Each row of a before or after table is a point. The points were changed in one or more steps. Then noise was added and the rows were shuffled. The steps act on how far a point lies along the listed directions, d1 being the first. Write out the steps. A step turns or swaps two directions, mirrors them in a line or flattens them onto one, adds a multiple of one to another, or multiplies one. Angles are multiples of 10 degrees, from the lower direction toward the higher: turns from -170 to 170, lines from 10 to 170 but not 90. Use the fewest steps. Two steps may share a direction if one is a turn and the other turns, adds or multiplies; they go together, in the order done. Otherwise the lowest direction goes first.
In the rows, 128 means zero.

Directions:
(1): [111  90]
(2): [166 111]
Before (10 x 2):
[[136 141]
 [129 108]
 [131 163]
 [146 112]
 [145 101]
 [206 115]
 [124 117]
 [ 89 113]
 [118  97]
 [196 148]]
After:
[[197 125]
 [138  94]
 [142 108]
 [141 136]
 [120 121]
 [122 112]
 [141 161]
 [ 86 127]
 [106 103]
 [196  89]]
Steps: turn d1 and d2 by -20 degrees

Directions:
(1): [126 147  60 133 108 137 105  96]
(2): [185 150 142 134 122 179 110 138]
Before:
[[119 113 175 129 130 123 118 147]
 [126 116 154 121 123 110 130 137]
 [149 128 198 108 144 130 143 154]
 [160 157 126 134 134 151 112 135]
 [153 138 183 126 137 147 135 150]
 [183 164 130 126 120 176 126 119]
 [180 147 185 125 147 173 122 150]
 [133 145 102 117 145 141 124 116]
 [230 158 203 145 118 219 127 168]]
After:
[[160 143 178 128 135 156 130 149]
 [130 144 100 116 145 139 125 115]
 [128 118 156 120 123 113 129 139]
 [176 166 118 127 118 174 121 113]
 [123 114 178 130 130 127 115 148]
 [235 167 183 148 112 227 119 158]
 [158 159 119 134 132 152 109 132]
 [185 154 174 128 142 179 115 144]
 [158 131 195 109 142 140 140 153]]
Steps: turn d1 and d2 by -10 degrees

Directions:
(1): [ 88 106 163 149 167 178 169 128 104 116 148 123]
(2): [111 170 152  86 108 130 157  64 115 138 105 134]
(3): [147  95 156 142 140  83 136  90 144  70 131 159]
Before:
[[113 148 120 107 118 142 132 113 108 169 122 111]
 [110 149 138 126 143 102 150 117 134 110 124 136]
 [ 87 145 168 104 153 165 164  99 104 144 113 119]
 [173  78 123 171 137  77 111 149 154  79 152 153]
 [183 103  97 161 116  72 116 158 173  91 112 131]
 [139 123 141 140 138 122 129 135 132 129 145 129]
 [155 117 104 122 118 113  89 177 147 128 119 117]
 [113  52 126 180 185 145 134 173 140  91 178 129]
 [182 154  95 109  65  49  86 107 170  99 117 139]
 [ 64 117 153 130 153 222 158 124 103 132 136 110]]
After, 10 rows:
[[148  97 162 149 125  73 144  73 155  33 144 161]
 [136 146 115 103 108 107 118 102 123 154 115 123]
 [130  65 146 187 167 135 147 160 128  86 168 140]
 [100 174 137  85 124 155 136 116 110 177  99 107]
 [ 99 153 139 127 148 120 159 127 125 119 127 128]
 [102  85  95 166 167 178 119 209 127 144 171 103]
 [ 96 167  93  99  99 197 106 150 117 186 112  94]
 [159  95 126 133 130  96 102 157 151  96 124 134]
 [151  74 133 183 157 105 156 150 156  68 129 134]
 [134 126 139 139 139 132 131 141 128 137 146 125]]
Steps: turn d1 and d3 by -70 degrees

Directions:
(1): [116 115 119 143  81 130  89 144 117 138 128  87 167 160 148 129 101 167
 130  82  65 174 127 165]
(2): [147 177 149 176 106 172 108 155 178 128 125 166 137 158 173 128 151 104
 148  92 156  99 112 151]
Before:
[[141 143 140 153 122 183 109 132 178 121 148 176 120 129 165 147 171 106
  156  94 181  82 103 139]
 [ 94  71 118  58 212  85 184  86  60 144 134 143  77  50  66 117 131 102
  110 228 152 121 171  47]
 [145 161 133 140  82 135  94 168 131 146  96 107 146 165 155 109 140 137
  160  74  99 142 143 154]
 [104 104 121 154  95 147  90 142 112 150 121  98 154 173 124 121  66 163
  127  87  75 167 110 145]
 [120  79 124 103 133  80 121 107  88 132 125 130 131  96 117 102 103 152
   92 169 125 121 142 124]
 [153 132 102 102 140 128 153 106  98 140 124 103 117 107 114 112 133  90
  138 160 136  99 136 111]
 [170 172 163 167 161 173 136 140 199 133 149 210 120  96 160 123 189  82
  145 116 215  55 104 115]
 [121 146 139 203  20 135  58 193 149 140 108  87 198 192 184 123 110 152
  143  46  31 181 120 195]
 [129 138 117 157  74 137  74 150 128 151 125 107 170 199 176 121 124 171
  151 100  63 156 125 173]
 [115 115 116  81 183 108 164  76  91 113 131 115  85  81  72 143 145 105
  106 179 186  90 150  76]
 [122 142 138 192  74 157  94 137 169 129 120 110 176 153 164 138 135 154
  105  66  89 153 130 166]
 [ 88  76  87 106 118 100 107 113  76 160 116  84 141 102 118 120 108 153
  123 148  65 184 143 127]
 [105 115 114  81 202  87 193  63  78 123 146 144  74  91  75 137 157 124
  115 209 161 109 134  80]]
After, 13 rows:
[[129 121 114 117 129 111 120 121 111 145 128 126 129 154 134 121 136 148
  136 161 105 130 135 128]
 [120  79 125 116 114  86 103 118  96 136 124 125 145 112 132 104  99 161
   96 150 111 130 137 140]
 [104  94 121 127 135 126 123 120 101 145 122 110 127 143  94 118  75 146
  117 132 104 148 116 112]
 [107 133 119 129 136 121 139  98  99 134 141 126 126 146 125 139 140 152
  129 135 108 140 125 133]
 [114 130 123 120 126 135 113 106 110 122 129  96 129 131 117 141 130 131
  120 114 140 121 138 128]
 [173 174 162 174 145 180 123 147 202 137 149 204 131 106 170 123 186  90
  146 100 202  59 102 126]
 [153 138 103 120 118 140 133 117 105 145 121  97 135 125 132 110 127 101
  141 136 117 112 132 134]
 [144 147 128 115 123 116 130 149 120 139  98 117 117 130 126 109 148 119
  152 117 132 121 151 118]
 [141 141 141 147 129 181 116 127 175 119 146 178 115 125 161 147 173 102
  155 102 187  78 106 131]
 [ 88  75  85 103 120  96 110 111  76 159 116  86 138 100 117 118 109 154
  125 154  66 184 142 124]
 [124 128 135 155 123 133 135 112 152 119 119 125 138 109 127 134 146 133
   95 123 130 130 141 124]
 [ 91  92 124 114 132 119 117 131  84 157 132 115 137 114 129 118 114 134
  129 137  88 161 156 114]
 [120 122 134 139 108  92 131 145 121 130 109 117 129 123 114 124 128 115
  123 144 104 138 135 119]]
Steps: flatten d1 and d2 onto the line at 120 degrees

Directions:
(1): [146  89 185 120 112  89 109 120 135 103  75 128 187 112 134 140 155 166
 155 176  93  93 170  94 134 153 132 112 156 138  94 136 194 129 132 156
 180 123 122  85 125 146 129 165 116 136 147 121  90 136 176 181  96  86
 162 160 145  89  90 131 121 145 106 135]
(2): [138 137 159 119 161 120 118 108 116 137 128 102  89 106 112 148 131 123
  61 131 151 131 170 164 114 121  97 108 104 165  51  85 136 147 121 179
 146 134 145  97 100  99  95 146 149  97  66 104 134 120 110  84  92 141
  73 124 123  73 161 153 120 194 100 110]
(3): [113 111 198 121 147 106 107  83  73 163 139  91 203 146 121  97  71  59
 139 129 167 116 106 136 168 116 188 126 161 125 145  85 128 139 113 146
 123 110 156 133  99  84 146 136 134 124  99 181 132 118 148 123 163 137
 157 129 123 144 122 103  86 161 159 126]
(4): [ 75 139 142  97 111 151 114 127 106 122 123 146 126 118 164 165 124 160
  97 119 112 102 126  90  69  76 165 150 180 152 170 161 117 105  80 148
 113 103 148  96  73 170  91 173 140 145 113 129  95 103 108  72 115 147
 170 148  95 139 166 123 168 137 140 174]
Before:
[[132 132  91 139 109 127 136 139 159 110 124 148 117 141 130 122 166 158
  141 133  96 130 137 105 112 148 105 126 121 138 128 164 112 114 138 104
  132 133 109 122 153 174 124 117 120 149 164 122 144 134 131 163 128 119
  133 139 136 116 110 142 130 117 101 131]
 [140 117 126 143 117 135 137 159 147 114 119 137 123 106 103 132 166 144
  157 137  94 137 136 140 154 147  88 116 106 105 117 147 145 124 148 122
  140 149  95 128 149 148 141 100 124 130 159 121 123 160 130 156 128 124
  134 140 144 133  82 119 128 103 126 135]
 [147 134 100 121 127 142 127 117 142 114 126 113 109 128 120 130 152 118
  123 113 118 129 118 137 147 134 103 116  99 138 127 129 121 130 141 152
  136 128 111 149 130 132 146 109 123 139 131 129 135 113 138 136 130 130
  103 123 129 129 110 148 115 116 131 119]
 [150 140 112 138 140 120 126 137 160  93 115 125 109 112 106 131 167 172
  106 158 114 135 161 138 128 158  89 131  85 156  66 109 139 132 171 137
  159 145 104 104 132 111 108 113 124 134 109  88 130 141 114 143 107 107
   96 123 132  90 129 146 122 138  97 100]
 [146 140 119 132 127 127 130 128 119 136 112 117 123 117 126 151 132 134
  130 119 130 161 135 159 143 136 101 133 109 108 114 126 125 133 131 138
  115 134 120 119 143 109 140 112 124 117 115  90 128 128 121 146 125 136
  123 159 127 104 120 135 137 135 135  98]
 [ 37 185 100  88 100 198 100 167 104 117 141 182  70 117 208 195 130 180
   56  90  98 104  96  77  25  33 160 155 187 171 230 210  83  83  31 142
   87  83 177  92  56 208  52 179 153 172 117 115  79  88  79  16 121 165
  155 148  75 161 209 127 209  97 148 206]
 [107 129 104 113 100 121 119 147 143 105  99 152 127 116 156 165 151 186
  126 133 103 119 133  99  93 117 123 150 130 117 120 168 152 118 125 119
  128 137  93 118 134 162 124 148 123 141 169 114  85 125 129 152 122  93
  159 152 125 122 114 127 145  99 107 154]
 [101 127 168 109 155 119 108  86  56 170 159  95 210 179 120  78  37   7
  153 118 176 132  82 150 201 116 201 123 135 102 165  92 100 148 127 123
   95 110 151 166 112  45 170 116 145 113 100 197 156 131 139 126 193 148
  136 103 141 180 123  83  90 134 179 120]
 [149 152 120 136 131 139 136 137 148 121 118 111  54 136 115 154 145 159
   97 134 138 128 159 153 110 146  79 114  97 161  72 106 154 145 128 131
  158 124 125 111 124 128 111 132 142 101 114  86 126 137 111 131  91 135
   82 125 143  89 145 155 129 155  66 102]
 [123 150  80 148 134 134 142 140 134 137 145 157  80 133 127 126 140 131
  140 118 131 148 122 116 135 128 119 129 110 129 148 141 116 130 142  88
  122 139 122 141 167 117 144 102 125 133 146 133 135 131  97 130 135 127
  105 107 136 141 128 137 148 105 127 125]
 [121 112 130 116 121 115 131 125 131 119 121 116 142 137 128 128 135 138
  154 132 116  97 127 112 128 154 129 112 157 115 155 134 142 128 140 131
  127 122 128 126 129 148 133 144 134 134 150 137 128 138 139 159 127 124
  156 134 136 124  96 119 121 115 107 131]
 [149 138 110 120 147 122 138 122 148 109 115 116  74 106 100 130 165 148
  106 137 111 135 177 155 125 156  85  98  81 151  63 105 160 143 148 159
  170 153 115 116 157 111 120 131 120 100 109  80 151 134 133 118  98 136
  104 113 130  80 128 163 115 132  78 101]
 [128 136 146  93 150 124 116 117 138 119  90 115  66  76 138 160 159 161
   60 147 120 112 188 131  89 138  72 120 123 166  49 102 135 126 115 179
  176 137 133  65 109 140  83 167 156 119  61  85 112 128 111  92  62 122
   95 140 122  52 176 170 131 182  88 122]
 [121 111 125 109 100 149 122 118 140 112  84 158 104 114 166 162 153 172
  110 126  99  98 162  97  79 121 127 132 146 154 144 182 165  95 107 150
  141 126 112  85 104 183 108 150 131 137 144  97  99  95 131 123  99 120
  161 154 131 114 120 161 161 123 106 166]]
After (14 x 64):
[[136 112 147 141 123 128 133 146 130 127 121 124 146 111  98 122 147 126
  159 137 106 134 128 143 167 142 107 115 116 105 121 131 145 127 141 128
  138 143 104 129 141 137 146 103 127 128 150 137 126 157 138 154 140 128
  143 140 144 139  82 112 114 113 137 134]
 [116 104 153 107 107 139 114  98 117 129  89 142 135 122 164 148 128 142
  114 126 117  92 153 102  95 118 155 129 160 154 149 163 165 100 101 159
  139 119 123  88  90 164 118 152 134 136 130 120 105  90 139 122 114 125
  173 154 128 119 118 149 144 137 118 164]
 [118 146  99 146 140 128 136 127 119 148 146 148 100 139 126 116 123 112
  146 117 144 145 116 118 148 122 135 131 118 129 154 131 115 134 136  93
  119 134 132 143 159 104 150 106 127 133 136 149 136 128 103 128 146 130
  113 107 137 146 126 132 136 115 134 125]
 [141 130 141 118 154 113 130 102 125 122 120 101 106 115  95 116 142 118
  112 139 130 130 167 156 141 152 110  98  96 149  69  87 159 148 142 167
  168 144 127 117 144  90 127 133 121  99 100 102 153 129 142 115 112 139
  116 113 129  85 126 152  96 146  92 101]
 [120 114 128 115 121 117 132 124 130 118 119 117 139 136 128 131 136 139
  153 130 115  95 127 111 127 153 128 111 156 116 156 134 142 128 140 131
  128 123 127 124 131 150 133 143 135 135 149 135 128 139 139 159 125 125
  154 135 136 124  98 118 123 114 106 134]
 [144 145 151 134 140 129 127 118 124 134 121  95  86 144 112 141 121 129
  103 132 155 124 149 157 125 141 105 112 110 158  80  87 154 150 120 138
  156 115 138 113 111 109 120 134 143 100 100 111 129 135 119 126 106 140
   96 127 141  95 143 145 109 170  80 100]
 [118 149  85 117 132 146 133 139 120 129 147 140 120 157 128 115 106  89
  140 117 129 147 106 142 152 129 129 126  96 107 146 143 100 133 145 104
   99 132 119 161 147  97 149 106 137 117 134 132 150 143 115 132 151 137
  103 102 147 161 130 114 141  94 143 124]
 [125 126 123 138 118 117 126 119 136 124 130 132 150 150 125 109 140 127
  146 133 113 124 129 108 128 142 131 124 137 137 136 145 112 120 131 110
  130 126 120 123 139 155 133 120 122 146 150 146 146 130 139 162 145 122
  146 139 133 125 109 131 110 130 114 129]
 [142 133 142 135 148 112 117 119 137 108 120 110 141 117 103 117 143 143
  110 158 131 132 151 142 145 151 115 131  98 156  75  91 138 138 166 145
  158 138 116 107 120  92 117 114 128 133  98 112 132 137 123 141 122 109
  109 124 129  97 126 135 104 151 109 100]
 [ 32 178 128  85 108 189  94 152  84 128 144 166  99 122 205 183 108 154
   59  90 116 100  90  79  40  29 182 154 198 169 238 194  81  88  24 148
   87  76 187  94  47 191  59 183 154 170 107 134  81  83  87  13 134 167
  167 149  72 168 205 118 194 110 160 206]
 [142 133 109 119 129 140 123 110 136 117 128 108 120 131 119 128 146 108
  126 111 123 126 117 140 152 130 110 117 103 136 131 123 118 133 139 154
  135 127 113 148 126 129 150 112 124 138 128 136 133 112 142 136 135 131
  107 123 129 130 109 144 108 121 135 118]
 [123 131 174  90 159 115 106  99 117 134  92  98  93  82 137 147 135 133
   63 146 134 107 178 133 105 133  95 120 136 163  56  87 134 131 109 186
  174 131 142  66  97 123  91 171 157 118  50 107 113 126 118  90  76 125
  107 142 119  59 173 160 114 194  99 122]
 [101 120 134 109 109 113 110 131 120 118 101 137 158 124 150 151 125 158
  128 133 121 114 125 101 109 112 150 148 142 118 127 151 151 123 119 126
  126 131 106 120 121 147 131 151 126 140 158 134  86 122 139 151 139  99
  172 153 122 128 111 116 126 113 120 153]
 [146 136 127 131 127 125 128 125 112 140 114 114 131 120 125 147 125 124
  134 122 136 159 132 160 146 132 108 133 113 107 117 121 125 133 128 140
  115 132 122 120 138 104 141 113 126 118 112  97 129 127 123 145 128 139
  126 160 126 104 121 132 129 141 140  97]]
Steps: multiply d3 by 0
